Each row is a point. The points of each table are mixes of a few directions, plus a little noise. Count the directions of each table, and those that both share. Where both have some left over, give the other angles between the two spaces (their principal angles), to ten degrees, smallest first.
(in the rows, 128 means zero)

First (5 x 2):
[[159 161]
 [152 153]
 [ 97  95]
 [154 155]
 [ 78  76]]
Second (7 x 2):
[[128 128]
 [135 135]
 [180 184]
 [108 108]
 [111 110]
 [ 71  69]
 [163 164]]
Directions: first 1, second 1, shared 1

First (4 x 3):
[[163 139  80]
 [114 124 155]
 [ 55 105 119]
 [179 144 157]]
Second (4 x 3):
[[144 124 173]
 [117 103  58]
 [ 99 186 130]
 [153  96 149]]
Directions: first 2, second 2, shared 1; angles 80

First (6 x 4):
[[117  67 122  68]
 [140 171  95 140]
 [113  72 134 105]
 [131 151 170 163]
 [131 123 159 101]
 [137 185  89 190]]
Second (8 x 4):
[[195 153 168 135]
 [129 209 173 123]
 [ 83 127 110 122]
 [107 195 157 122]
 [104 127 118 125]
 [128  69  95 131]
 [160  81 114 135]
 [119  64  89 130]]
Directions: first 3, second 2, shared 1; angles 80

First (10 x 8):
[[102  69 153 133 210 152 117 171]
 [117 170 162 114 101 120 130  68]
 [108 173 180 111 109 123 127  53]
 [108  87 154 130 189 147 119 155]
 [182 128  39 145  67 111 142 177]
 [136  99 103 140 144 134 127 171]
 [136  70  95 147 174 141 126 207]
 [115 185 171 108  92 116 128  45]
 [138 147 114 127  99 120 133 118]
 [144 149 109 128  92 117 134 117]]
Second (7 x 8):
[[124 139  83 124 128 133 113 145]
 [178 201  72 119 136  92 139 106]
 [130 106 200 136 125 126 146  99]
 [112  92 182 136 124 137 134 119]
 [194 215  72 120 137  82 146  97]
 [100  97 138 130 125 150 118 147]
 [ 57  45 147 133 118 182  98 176]]
Directions: first 2, second 2, shared 0; angles 50, 50

First (7 x 9):
[[142 137  61 124 150 103 141 102  95]
 [ 86 101 150 160  41 145 139 146 181]
 [121 167 187 112 108 183 107 142 160]
 [130 140 100 155 105  86 105 106 153]
 [137 130 118  96 158 137 158 123  93]
 [115 103 141 166  97 171 102 178 145]
 [167 122 135  77 232  74 146 102  66]]
Second (9 x 9):
[[109 123  31  88 140 136 171 125  77]
 [132 121 160 139 135 150  54 148 159]
 [149 155  93 140 121 164 163 102 109]
 [103 110  14 114 108 136 155 109 111]
 [159 138 220 139 152 138 128 143 130]
 [103 128 123 140  93  78 101 117 169]
 [121  80 182 162 107 111  99 133 175]
 [146  99 229 142 153 134 131 151 132]
 [126 191  89  91 141 104 151 126  94]]
Directions: first 5, second 5, shared 3; angles 40, 70
